Every row gives one point. Each copy is the shape, with its points in the same order, stretched, turned, moved and blurred by noise. Some copies are also mirrored. Which?

Shape:
[[-32   3  19]
 [ 11 -64  36]
 [  8  -9 -69]
 [ -3  19  40]
 [-10  19   6]
 [  4   3  24]]
Copy 1:
[[-40   7   0]
 [  3  17 -66]
 [  1  57  39]
 [-12 -17  -3]
 [-21   3  15]
 [ -5  -6  -7]]
Copy 1 is: only turned
Copy 2 (6 x 3):
[[-10 -25   8]
 [-13 -21 -49]
 [-47  50  17]
 [ 20 -13  -1]
 [ -2   1  14]
 [  6  -2  -5]]
Copy 2 is: only turned
Copy 3:
[[-42   1 -22]
 [ 46  18 -76]
 [ 10  81  50]
 [ -6 -40 -11]
 [-15  -2   7]
 [  4 -13 -11]]
Copy 3 is: only turned

Shape, 8 rows:
[[  0 -26  -8  -4]
 [  2 -28  17  -1]
 [  2 -22 -10  20]
 [  4  86  -3   9]
 [ 16  -7  -4  74]
 [  5 -27  -4 -10]
 [  8 -29  18  -4]
 [ 35 -27   0  -6]]
Copy 1:
[[-22   6   3  18]
 [-19  11  27  21]
 [-10 -11  12   4]
 [ 82 -10 -39  -2]
 [ 20 -51  30 -18]
 [-24  10   2  27]
 [-19  12  28  31]
 [-22   3   4  54]]
Copy 1 is: mirrored
Copy 2:
[[-22  -2   1   8]
 [-32  19 -10  -9]
 [-21 -10  35  -5]
 [ 74  10  45 -59]
 [-20 -42  79 -40]
 [-22   3  -7   7]
 [-33  18 -13 -11]
 [-21 -10 -25 -24]]
Copy 2 is: only turned
Copy 3, 8 rows:
[[  2   1  25 -39]
 [ -1 -31  10 -33]
 [-10   5  -8 -45]
 [-23  51 -30  74]
 [  2  21 -68 -64]
 [  0 -11  18 -34]
 [  4 -31   6 -40]
 [ 24  -6   9 -47]]
Copy 3 is: only turned

Shape, 13 rows:
[[-15  -7 -23 -41 -53  11 -31   0]
 [  5  35  39   5 -17 -39 -39  45]
 [ 11   8  11 -14 -15  20 -11   5]
 [-36   3 -18 -31  23 -25  -1  49]
 [-33  -3 -31 -54 -18 -29  22  -6]
 [ 40  49 -34 -10 -40 -20 -32  14]
 [-38  51  30  11  35   2   5 -15]
 [-19  50  18 -44  34  11   1  -2]
 [ 20 -28  38   8  26  30 -55  -9]
 [ 22   9  17   6 -25  11  -4  21]
 [-21 -13 -38 -25 -51  37  -9  -9]
 [  3  -2  28  25  27 -12 -43  52]
 [-32 -21 -31 -23 -46  31  -4  38]]
Copy 1:
[[-38 -27  14 -48   2 -23 -16  16]
 [ 24  -5   0  -3  31  34 -80  -7]
 [ 18   2  25 -24   9  -1  -8   2]
 [-34 -25 -13  34  -1  41  -4   9]
 [-47 -67  14  20  11 -27   4  -5]
 [-31  18  -7 -14  51 -37 -43  31]
 [ -8  10  56  10  18  29   6 -62]
 [  3 -12  31   8  39  38  27 -23]
 [ 44  18  -4 -55 -21  22  -2 -38]
 [ 23  10  29 -18   1 -10 -24  18]
 [-45 -13  41 -43 -17 -26  -3  15]
 [ 25  14 -15  -2 -17  51 -42 -10]
 [-40 -21  34 -22 -29   3 -10  37]]
Copy 1 is: only turned
Copy 2, 13 rows:
[[ 25  27 -20  21  -2   0  39 -41]
 [ 36   8 -21 -57  19   5 -15 -22]
 [ -5   6 -21 -18  -1   4  26  -4]
 [ 38 -36 -37   0 -23  23   0 -10]
 [ 25 -38 -24  36 -11 -24  18 -37]
 [-11  42 -12 -15  11   3 -32 -62]
 [ 20 -38 -60 -15 -15 -44  -6  34]
 [  3 -37 -86  -9   0  -8  16  17]
 [ 12   7 -25 -25  31  60  47  63]
 [-14  10   4 -39  -6  -3  13 -18]
 [  8  28  -6  34 -30 -15  38 -34]
 [ 34  -1 -14 -50   4  52  -4  29]
 [ 19  18   0  14 -48   3  36 -42]]
Copy 2 is: mirrored
Copy 3:
[[-31  52 -14  14 -22  -5 -60 -11]
 [ 27  46  55  -8 -31   7  -7   0]
 [-12  15   7 -11 -31 -11 -22   7]
 [-36  41  41  49 -19  23  24  -2]
 [-39  46  -2  30  -8  49  -9 -35]
 [ 47  38  -9  25 -54  34 -32  -8]
 [-11 -14  32 -23  30  13  12  44]
 [-33 -26  31   2 -10  33 -14  23]
 [ -2 -20  32 -22   1 -78 -38 -18]
 [  5  30   9 -20 -45  -9  -5   6]
 [-42  49 -33  10 -16 -17 -40  12]
 [ 10  25  61   9 -17 -40  16   3]
 [-61  69 -10  26 -33 -23 -15  24]]
Copy 3 is: mirrored
